Each point is reached from the start by the listed moves, each made 0, 1 or 2 times, or once backwards (-1), plus a little noise. Is the number of moves made odd or even? Then give how often each move was made.

Moves:
(1): [  8  -4   4   4 -10   0]
(2): [ 15  21 -14  11  -1  -2]
(3): [12 10 28 -3 -6  0]
Start: [ 0  1  4 -1  3  0]
Points:
[ 31  43 -24  20   0  -4] => even (0, 2, 0)
[ 59  46  11  25 -25  -4] => odd (2, 2, 1)
[33 45 42  0 -1 -3] => even (-1, 1, 2)
[24 21 60 -7 -9 -1] => even (0, 0, 2)
[-23 -16  15 -15  14   2] => even (-1, -1, 0)

Moves:
(1): [  9   4  12  -7   5   4  -4  -2 -15]
(2): [-15   9  -6   6   6   1  -8  12  -9]
(3): [-10  -1   4 -17  -6   7   2   5   6]
(4): [  1   0   5   5  -9  -3   4 -11  -1]
(5): [ -3  20  -6  -3   8 -15   3 -12   1]
(6): [  3  -1  -1  11  -4  15   4 -12   8]
(7): [-1 -7 -4  3  1  6 13  1 -4]
(8): [-6 -7  3 16 11  5 -2 -1 -2]
(9): [ 6  0 11  3 -6  4  9  6  0]
Start: [ 3  0 -5 13 -5  8 -4  3  3]
Points:
[ -9  16 -26   6  23   8  15 -36  22] => odd (0, -1, 1, -1, 2, 1, 1, 1, -1)
[ -1 -12   2  -5  -3  32  20   8 -14] => even (1, 0, 1, 0, 0, 0, 2, 0, 0)
[-28  25  22 -12   2   4  -1  17 -19] => odd (1, 1, 2, 1, 1, -1, 0, 1, 1)
[ 27  27  14  46 -17   1  10 -26  10] => odd (0, 0, -1, 1, 1, 1, -1, 0, 2)
[-50 -17 -29  51  -1  60 -20  15  21] => odd (-1, 2, 1, 0, -1, 2, 0, 1, -1)
[  6   3  30  15  24  26   1  47 -48] => odd (2, 1, 0, -1, 0, -1, 1, 1, 2)

Moves:
(1): [  2  -4   9   9  10   3  -9  -5  -9   5  -9   5   0  -5 -11   1   5   2
  -1  -5   0]
(2): [  4  13   6   6  -4   3   5   1  -7   4   4  -6 -10   4  -1   3  -7  -4
   6   1  -2]
(3): [ -1   0   8   0   1  -5  -4   7   8  -3   4   6 -10  -6  -1  -3  13  -7
   0   5  -5]
(4): [-3  0 -6 10 -5 -5 -1 -1 -1  0  2 -2  5  0  2  3  4 -7  3 -2  0]
(5): [ -4   4 -16  -7   7  -3 -10   2 -12  -9   8  -5  -1  -9   5  13   1   1
   2  -3  -2]
(6): [-4 -2 -1  2  1 11 -2 -2  8 -6  1  2 -2 -8 -1  2 -4 -8 -3  3  6]
(7): [-4 -9 -4  4 -1  0  0 -5  1  0  2 -5 -8  3 -3 -7 -2  3 -3  0 -1]
(8): [ 8 -4 -4 -4  4 -1 -5  8 -8  5 -4  2  2  2 10  4  6  1 -3  4  6]
(9): [  9   6 -10   4   9   2  -2  -2  -3  -3   1   3   0   2   2  -8   0   1
   1  -2   2]
(10): [ 1 -6 -3 -3  5 -2 -4 -7 11 20  3  5 -5 -2  7  2 -7 -8  5  5 -3]
(11): [ 0 -3  2 -1 -1  2  2  7 -6  3  8 10  0 -4  1 -4 -8  2  7 -2  8]
(12): [ -7   2   0  -1  -5  -3  -4 -12  -7  -2 -10   7  -3  -1   7  -2  -3  -4
  -9   0   9]
(13): [ -4   5  -4   5   4  -3   9   1   0   4  -5   1   2 -11   2   3   2   1
   1   0   3]
(14): [-6  5 -3  3  3 -4  3 11  3 -2  1  4  1 12 -7  5 -1 -4  1 -3  3]
(15): [ -5 -18   9  -9  -1  -2  18  -7 -13   3   9  -1   2   2   6  -8   3 -12
   7   6  -9]
(16): [ 13   1   4   4   6  -9   6 -13   9  -8   1   1   2  -1  -3   8  -4   2
   7  -2  12]
(17): [  3   5  -4   3  -5  11  10  -2   9   1   2   1 -10  10   0   2  19  -2
  10 -10   2]
(18): [-10   0   6   5   4   1  -8  -7   1   0   8   1   2   1   9  -2   3   6
   6  10   6]
Start: [ 5 -5  9 -3  3  4  5  2  9 -2  8 -2  0  5 -2 -7 -4  2 12  6 16]
Points:
[ 15  44  -6  11  -4  33  44   0 -59 -28  22  28 -28  54 -26  -6 -11 -26
  47 -49  42] => odd (1, 2, -1, 0, 1, 0, -1, -1, 2, -1, 2, 2, -1, 2, 1, 0, 2, -1)
[-60 -32   6  40  28 -49 -33 -30  27  35  19  25  -1   1   4 -15 -10 -14
  19  27  22] => even (1, -1, 1, 2, 0, -1, 2, -1, 0, 2, 0, 1, 1, 2, 0, 0, -1, 2)
[  1  -7  -3  -7   9  19 -26  25 -16  -9 -26  -3 -15   0 -41   1  34  38
 -12 -34   3] => odd (2, -1, 0, -1, 1, -1, 1, 0, -1, -1, 0, 0, 0, 0, -1, -1, 1, -1)
[  9  -1 -46  -6  14  55 -38   3  31  -8  53  12   1 -20  22  31   5   4
  53 -15  50] => even (0, -1, -1, 1, 2, 2, -1, 0, 0, 1, 2, -1, -1, -1, -1, 0, 2, 1)
